Each row of a before or after table is a point. The points were changed in one or more steps. Then noise was added and the rows were shuffled. The steps act on columns, c1 being the first. Write out the steps. A step turns or swaps two columns, mirrors them in a line or flattens them onto one, adds a multiple of one to another, or multiplies or shifts one. Angles are multiples of 10 degrees, from the lower column toward the higher: turns from -170 to 170, lines from 10 to 170 but not 90. Use the fewest steps. Two steps may share a column if one is a turn and the other turns, adds or multiplies; they go together, in the order done. Otherwise the lowest column goes first.

Before (8 x 3):
[[-30  32 -10]
 [ 15 -19  40]
 [-18  37  32]
 [ 47  17  34]
 [  6 -32 -19]
 [-22  24  17]
 [-17   9  18]
 [  9  12  18]]
After (8 x 3):
[[ 16  72  97]
 [-16 -64 -55]
 [-39  67 -17]
 [ 25  22  48]
 [ -3  47  54]
 [ 79  36  80]
 [ 57 -38 106]
 [  5  18  58]]
Steps: multiply c3 by 3; turn c1 and c3 by -20 degrees; multiply c2 by 2

Before (9 x 8):
[[  5  -6 -11   6  -7   4  -6  13]
 [-18  -8  -8   7  -7 -14   5  13]
 [  1  -3  12  -7 -16  -5  -8   7]
 [  3  12  -6   5 -16  -8 -13   9]
 [  3   2  10   3   1  -1   3   5]
 [-11   4  -8 -13  -4   2   3  10]
 [  3   6  13   1 -23  -4   7  16]
 [  6  -5  -9   5 -22  -2  -3 -40]
 [  4  -3  -5 -10   3 -10   7  20]]
After (9 x 8):
[[   4   -3  -13    7   -3    5   -6   38]
 [   3   15   -5    5   -7   -8  -12   27]
 [   4   -1   -5  -10    1  -10    7   60]
 [   2   -3   12   -9   -5   -6   -8   21]
 [  -9   -2   -7  -12   -1    1    3   31]
 [   6   -2  -10    6   -9   -2   -3 -120]
 [   4    3   10    4    0    0    5   15]
 [   2    7   12    0   -9   -4    7   47]
 [ -18  -17   -9    7   -3  -13    4   38]]
Steps: add 0.5 times c1 to c2; multiply c5 by 0.4; multiply c8 by 3

Before (10 x 12):
[[-27  -7  26  -3   2 -31  -1   3 -14 -10  11   1]
 [-32  33   9  14  -1   0  -6  11  44   1  -6 -18]
 [ 11  -4  19 -17  16 -23  -3  17  -3  21  20 -22]
 [-18  15  15  19  20 -17  11 -29 -15  -3   4 -33]
 [ 36   2  -4   2   6   2  27  22   6 -13 -16 -24]
 [ 18 -12 -11  19  40 -33   6   8  -3  -3  -8 -41]
 [-26 -13  14  13  21  -1   6  19  -2  10 -10   7]
 [ 10  22 -26 -25  -5 -15  -2  10   5 -12 -17  -9]
 [ 33  26  23   9  22 -21 -14  -7  -3  28   0   1]
 [ -3  -8 -15 -28 -14 -23  17  12   0 -13  25   4]]
After (10 x 12):
[[  7  -7  20 -27  17  21  17 -12  -1   5  33 -13]
 [ 25 -13  25  19 -31 -17 -14  13  -6 -19  -1  24]
 [-25   1  34 -11   2 -20   1   6 -13   7  14 -12]
 [-29 -12   1   5 -24 -14   5  10   0  -2 -13 -19]
 [  9 118  29  24 -34  17   7   3  -4  16 -11  30]
 [-32  39  -1   3  -1  -9  -8  24  43  -1  -9  51]
 [ 18  63  25 -14 -21 -15  -4  21  -5 -14  26  19]
 [ 18  19   8 -20   8  26  -3  14   4   8 -25  33]
 [-23  89  20  10 -21 -10  10 -47 -14   9   5  49]
 [ 32  68  -4  15   2   4  27 -22   6  15 -19  28]]
Steps: turn c1 and c4 by 20 degrees; multiply c12 by 3; turn c2 and c12 by 110 degrees; mirror c3 and c6 in the line at 140 degrees; turn c5 and c10 by 160 degrees; add -1.5 times c7 to c8; multiply c11 by 1.3

Before (12 x 20):
[[   9  -36  -54    3   -2   36  -60  -14   -4  -22   56  -61   -9    0
   -30  -23  -38  -18   98    6]
 [  36  121   -7   60    7  -66  -13  -33  -18  -15  -46   40  -29   19
     4   -1  -30   39   11   39]
 [   4  -28   91   10   10  -29  -22   -2   51   -8   80   41  -47  -17
   -36   38   34    8  -35  -22]
 [ -23  -25  -23  -61    6   37  -36  -17   77  -17    3  -25  -64  -13
    35  -13  -67   34  -32   23]
 [  42  -14   34  -29  -14   29   30  -36   12   13  -15   -1  -56    3
    17   10   33  -56    4   18]
 [ -48  -45   86  -38  -45   41   -5  101   15  -72  -52   15   85   -7
    10   -2  -34   37   99    6]
 [  35  -25  -64   -8  -29   25  -43   26   -7    1   -3   47   48  -26
   -34   44  -10  -21  -14   30]
 [  -9    4  -52  -69  -29   14   82  -19   41   -6    0   42    6   12
    27   70  -52  -25  -44  -60]
 [ -45   -3  -35   40  -40   29   67  -26  -19    3  -25   -4  -65   47
    25  -24   28   25  -34   16]
 [  47  -28  -20   12    7   31  -27  -31   32  -28  -60  -11  -58   13
   -60  -10    0  -19   -2 -118]
 [  25   32  -66   41   -2   21  -11    2    2   10   33    3   32  -16
    35    8   36   -6  -38   28]
 [  60  -32   39   31   13  -60  -50   25  -23  -31   67  -14  -50  -21
   -43    3   25  -44  -18    4]]
After (12 x 20):
[[  23    8   -5  -69   21   -2  -23  -16   42   25    3   41    9   14
     0   68  -94   51  -47  -60]
 [  42  -29  -11   -9  -19   33  -24   29   -3   17   -7   47   45  -28
   -20   45   41   64  -16   34]
 [  12   -3  -21   39   60   12   50  -28  -20  -21  -27   -5  -64   46
    -6  -23  -49   28  -34   17]
 [  20  -32   17   28  -60  -27    7   24  -20   55   67  -11  -52  -20
    15    1   54  -37  -19    1]
 [  -8  -26   18   10   -6   -5   22   -1   55    0   77   45  -47  -19
     1   37   33  -92  -38  -20]
 [  17  -27  -16   12  -46   52   -5  -30   30   35  -58  -12  -58   13
   -27   -7   28   16   -1 -120]
 [  11  -50  -45  -40   63   26  -34  103   14   18  -52   12   85   -6
   -16   -5   -6 -109   99    3]
 [ -15  -27  -42  -63   17   13  -74  -15   76  -14    2  -29  -62  -12
    -5  -10   13    9  -29   26]
 [  11   31  -14   40  -21    1   27    0    2   -4   35    4   34  -18
    -2   10   25   66  -40   29]
 [   9  122  -38   59  -36  -50  -28  -38  -23  -19  -44   40  -31   18
    34    0    3   -9   10   34]
 [  36  -18   54  -30  -30   15   42  -31   10   34  -15   -3  -56    2
    -6    7  -20  -19    6   20]
 [   8  -36  -24    3   -5   39  -58  -14    0   31   56  -58  -10    0
   -21  -23   41   51   99    5]]
Steps: mirror c1 and c5 in the line at 150 degrees; turn c10 and c18 by 130 degrees; turn c3 and c18 by -70 degrees; flatten c6 and c15 onto the line at 150 degrees; turn c7 and c17 by -70 degrees
